Each row is a point. Each copy is the shape, with its points in the same order, turned, moved and blurred by noise. Some copies are also mirrored. Which?
(in the rows, 128 means zero)

Shape:
[[156  74 136]
 [124 122 137]
 [ 74 134 140]
 [106 147 121]
 [115 137 123]
 [136 111 142]
 [173 112 135]
 [140  93 175]
 [ 76 137 117]]
Copy 1 (9 x 3):
[[103 162 182]
 [126 131 144]
 [118  88 123]
 [131 118 113]
 [128 132 126]
 [133 141 162]
 [142 178 174]
 [132 120 200]
 [106 102 107]]
Copy 1 is: mirrored
Copy 2 (9 x 3):
[[143  71 150]
 [109 113 134]
 [ 59 119 116]
 [ 96 137 112]
 [102 131 122]
 [114 104 147]
 [151 111 158]
 [105  83 176]
 [ 74 124  95]]
Copy 2 is: only turned
Copy 3, 9 rows:
[[182 111 123]
 [132 133 141]
 [118 177 165]
 [105 147 139]
 [114 141 135]
 [144 127 142]
 [151  92 126]
 [172 114 170]
 [111 185 138]]
Copy 3 is: mirrored
Copy 4, 9 rows:
[[161  76 122]
 [132 121 135]
 [ 84 129 131]
 [115 159 124]
 [125 145 125]
 [143 114 137]
 [180 105 144]
 [135  85 163]
 [ 91 146 117]]
Copy 4 is: only turned

Shape, 10 rows:
[[151 135 120 163  88 170]
 [106  93 133 154 124 114]
 [118  97 160 153 128 104]
 [173 138 132 104  91 154]
 [ 91 140 111 167 158 150]
 [115 115 161 118 174 140]
 [107 104 125 136 150 162]
 [ 91 130 163 150  84 116]
 [175  97 126 117 176 144]
 [134  87 106 109 100 104]]
Copy 1, 10 rows:
[[ 84  95  98 163 133 120]
 [138 130 144 148  93  97]
 [137 122 167 148 110  89]
 [ 95  81 111 104 151 125]
 [121 180 121 169 121 134]
 [151 145 169 130 140 143]
 [144 137 129 149 114 151]
 [ 79 128 164 138  89  96]
 [180 110 121 128 169 130]
 [140 103 113  96  94  92]]
Copy 1 is: mirrored
Copy 2 (10 x 6):
[[133 149 111 150  88 166]
 [119  97 157 164 129 120]
 [132 112 184 156 122 111]
 [146 152 123  95  96 147]
 [112 138 122 190 163 136]
 [141 144 172 142 174 133]
 [116 129 155 152 165 161]
 [ 86 138 163 155  97 109]
 [188 117 149 126 157 148]
 [122  73 128 117 113 111]]
Copy 2 is: only turned

Shape (12 x 9):
[[ 96 163 168 181 126 118 123 116 120]
 [126 123 142 111 106 112 110 104  96]
 [ 91 182 118 102 142 134 100 122 102]
 [121 106 138 103 111 101 120 118 151]
 [221 113 113 117 119 106 115 118 113]
 [181 111 110 180 149 104 129 129 211]
 [ 99 134 113 122 117 117 132 112 124]
 [138 191 119 105 101 125 123 134 115]
 [126 125 131  98 132 147 147 132 102]
 [114 123 111 170 104 121 146 116 101]
 [101 106 120 133 133 135 106 171 157]
 [126 105 114 121 112 197 117 115 147]]
Copy 1, 12 rows:
[[119 176 137 182 148 128 117 139 107]
 [135 146 127 110 101 136 102 117  97]
 [103 187  75 120 147 139  91 107  94]
 [118 134 132 106 110 114 116 105 142]
 [196 129 108  83  89  93 118 159 124]
 [183 124 126 163 139  60 141 144 199]
 [110 147  96 143 122 128 115 108 119]
 [111 194  79 117 106 115 109 149 111]
 [123 141  97 102 124 152 145 138 116]
 [134 121  98 176 104 126 130 138  96]
 [101 111 109 130 162 121 103 136 162]
 [142 134  88 139 119 182 120 123 174]]
Copy 1 is: only turned
Copy 2:
[[128 169 132 163 138 111 133 112 121]
 [147 130 123 112  90 120 105 119 112]
 [132 191  81 107 125 150 113 128 124]
 [147  99 123 104 117 133 115 110 161]
 [228  86 118 116  95 111 107 176 121]
 [193  62 103 190 169 133 124 150 174]
 [124 130  91 117 117 135 115 114 127]
 [163 166  91 112  84 131 148 164 147]
 [137 118 119  96 112 160 125 145 103]
 [123 115  95 159 101 119 132 130 101]
 [107 104 111 133 142 150  89 150 164]
 [142 104 115 151  90 202  93 130 134]]
Copy 2 is: only turned
Copy 3:
[[184 140 157  89  96 118 133  93 135]
 [118 115 134 120 129 128  96 100  97]
 [134 163 108  60 121 137  90 116 114]
 [ 96 110 133 132 120 135 111 101 151]
 [140  99 114 184 170 130 100 160 105]
 [172 112 100 183 132 135 140 137 211]
 [116 136 107 112 107 132 117 100 124]
 [124 181 126 117 121 110  94 147 111]
 [103 138 121 104 140 152 137 126 109]
 [150 130 108 132  90 121 147 102  94]
 [119 115 114 103  85 180 129 138 166]
 [120 152 116 143 125 212 135 100 130]]
Copy 3 is: mirrored
